Rows are points. Any point is a mix of the corners, with weights that add up to 1. It lies inside the corners' shape when no weight is negative. Say inside or outside, and name the corners with a negative weight.
(in the rows, 128 means zero)

Corners:
(1): [119 158]
(2): [106  65]
(3): [190 134]
Points:
[200 148] => outside (2)
[118  61] => outside (1)
[115  97] => inside
[185 121] => outside (1)
[164 106] => outside (1)
[115 111] => inside
[98 73] => outside (3)
[183 131] => inside
[125 152] => inside

Corners:
(1): [114   7 117  97 130  78]
(2): [143 145  63 130 145 105]
(3): [148 181 106  90  87  75]
(4): [ 97 143  56 102  67 148]
(5): [ 62 163  94 111 223 122]
(6): [163 129 197 159  52 238]
(7): [ 72 145  82 152 174  58]
Points:
[ 88 125  78 112 174  83] => outside (6)
[104 166  94 131 147 116] => outside (1)
[130 112 107 142 155 125] => outside (3, 4)
[ 96 135 106 132 154 113] => inside
[127 171  78 112  52 141] => outside (1, 5)
[115 108 101 120 143 138] => outside (3, 7)
[124 124 116 139 123 147] => outside (3)
[129 123 130 129  79 173] => inside
[114 109 119 128 152 110] => outside (4)

Corners:
(1): [193  53  84 108 164 147 173 114 156 144 124]
(2): [ 60 141 164 166 144 101 122 157 109 100 117]
(3): [100 132 104 136 140 158 122 138 118  69 174]
(4): [188  57 109  94 138 114 242  96 111 214 175]
(5): [130 204 152 192  63 121 116 131 134 175 110]
(6): [150  53  88  94 145 117 249 119 182 210 181]
(7): [ 87 173 112 189 151 108  97 139  82 120 118]
(8): [184 190 107 105 128 145 173 115 165 198 125]
(9): [ 66 126 145 173 197 147  97 111 122  72 132]
(10): [192 166 144 149 107 122 132 151 145 228 141]
(11): [ 57 112 105 114 193 141  76  93 125  54 138]
(12): [ 83 144 128 179 166  80 101 129 120  46 162]
Points:
[136 153 116 157 121 113 151 137 120 160 137] => outside (9, 11)
[109 140 119 150 148 126 120 131 127 116 137] => outside (4)
[154 117 112 136 118 126 162 132 132 182 141] => outside (8, 9, 12)
[143 126 116 131 136 127 160 128 143 160 152] => inside
[139 131 113 138 130 136 154 120 140 161 144] => outside (2, 12)
[136 144 113 129 140 131 152 122 143 145 145] => inside
[145 149 114 147 117 123 149 122 131 169 136] => outside (2, 9)

Corners:
(1): [100 139 179  74  79 194 109 134 139 109 135  94 147 153 208 130 106  93]
(2): [171 158 224  95  78 147  99 180 161 108  93 139 139 153 162  68 145 121]
(3): [173 158 153 137 121 154 112 207 140 154 129 109 153 104 186  82 191  87]
(4): [112  73 147 181  96 125 160  80  92 120 112 156 158  55  57  72 127 167]
(5): [191 140 154 125  12 157  56 138 160 144  81  72  69 176 123 130 150  71]
(6): [122  97 102  51 122 132 137 143 114 105  90 141  99 138 117 208 117  88]
(7): [ 95 136 106  42 133  92  67  39 122  95  97 117 118 134 112 176 186 101]
(8): [150 186 139  73  60 123 116 124 144 149 116 151 167 196 138  85 169  42]
(9): [117  93 160 130 152 147 136  59  98 133 179 160 100  82  71 147  83 117]
(10): [139 129 167 130  94 137  61 197 132 152 108  50 199 195 148 108  72  56]
(11): [208 108 131 135 116 179  99  69 113 142 182 196 139  86 113 100  65 145]
(12): [135  79  68  91 151  87 189  18 150 133 216 132 105  76  56  95  67 168]
(13): [132 115 117 113 220 174 209  43  85 133 198 112 148 112  72 114 110 166]
(14): [ 88 115  89  92 153 100 128 118  69  84 205 149 103  91 101 152  88 171]
(15): [156 149 185 160  74 164 148 152 157 121 158 121 181 120 149 208 160  89]
(16): [208 112 163  82  60 144 106 126 135  64 122 117 130 126 155 146 131  67]
(17): [ 85 141  93 120 132  32 144  16  64 138 180 168 103 141 110 171  89 143]
(18): [ 70 149  53  65 160 107 168  63  72 187 157 103  96  48  57 179  88 135]
(19): [187 191 143 184 102 188 127 172 198  61 108 149 156 145 160  49 117  43]
Points:
[161 137 137 132  91 116 114  93 142  98 146 138 144 144 114 117 127 113] => outside (1, 3, 6, 9, 18)
[116 117 123  84 127 123 148  64 100 126 163 154 123 105  99 152 110 135] => outside (3, 5, 10, 19)
[143 133 136 110 106 136 120 121 127 121 139 124 135 127 126 121 115 112] => outside (9)
[148 133 133 106 107 142 116 104 128 130 126 128 128 126 122 111 114 100] => outside (14, 15)
[148 137 151 115 105 156 134 121 119 124 140 139 131 119 133 119 131 107] => outside (7, 10, 12)
[141 126 129 102 102 135 126 109 128 116 131 122 130 132 118 136 118 108] => outside (3, 9)

Corners:
(1): [176  91 107 225 173 158 121 114 115  86 123  92 113 138 108 157 110 126
 164  73]
(2): [177 177 154 195 173 156 175  92  92 103 206  67 137 168  99  80 117  80
  90 167]
(3): [144 112 147 132 162 124 150 147 216  89 146 141 192 171 101 109 143  60
 175 129]
(4): [137 137  77  92 177  61 139  75  97  82 177 112 122  61 146 139 150 119
  21  97]
(5): [ 98  63 165 123 126 126 115 122 208 151  98  78 174 140 148  67  95 142
 195 130]
(6): [145 114  72 145 194 107  79  66  91 108 163 148 218 146 135 131 114 175
  97 139]
(7): [107  69 108  83 138 162 172 169 153  73  30 166 126 105 129 109 175 161
  96 105]
(8): [127 180 196 151  57 189 134 149 118 124 188 152 162  91 199 123  72  78
 132 143]
(9): [117 154  95 167 115 119 177 158 142  62  66 134 199 115  86 121 164  61
 121 118]
(10): [147 158  72  76 175  81 122 159 155 173 201  32 124 132  87 175 124 128
 178  66]
(11): [135  88 184  83 142  76 186 150 204 184 173  92 140 152 194 174  99 176
 135 107]
(12): [139 159 157 166 216 118 134 136 161 135 139 143 163 172 151 113 142 145
  64 106]
(13): [124 139 125 163 182 109 147  80 118  98 139 136 186  56 111 102 141  83
 170 138]
(14): [ 91 119 148 149 117 188  81  94 130 118 185  68 112  80 153 155 135 170
 180  72]
(15): [ 47 104 108 104 179 128 119 171 108  89 107  85  89  59  75 129 161  96
  40 118]
(16): [182 172 104 140 185 130 181  79 196 156 119 144 196 167 174 125 178  84
 176 180]
(17): [156 195 187 228  55 198  67 124 214 108 121 166 111 104 150 135 110 176
 180 172]
(18): [155 193 148 164  67 180 111  58 127 163 184 149 163 124 148 133 162 147
 100 143]
(19): [ 76  54 146 186  79  99 140 142  97  72 125 109 139 157 109  68 174 101
 161 142]
(20): [ 99 176  99  96 129  98 205 125 128 118 185 154  95 134 119 133  86  68
  48 116]
(21): [ 81  92 242 128  69 125 156 152 132  69  14 159  85 100 142  95 151 120
  76 168]
Points:
[129 142 133 134 126 148 132 124 155 117 127 141 148  99 138 153 126 124
 145 129] => outside (2, 4, 5, 12, 19)
[113 112 150 146 141 125 143 133 140  93 128 124 140 120 126 115 126 115
 113 124] => outside (10, 16, 18)
[125 120 128 140 148 125 137 123 149 112 130 115 144 128 123 121 139 127
 130 118] => outside (8)
[117 121 129 133 151 109 143 126 147 115 146 116 162 127 125 124 141  95
 136 119] => outside (2, 7, 17)
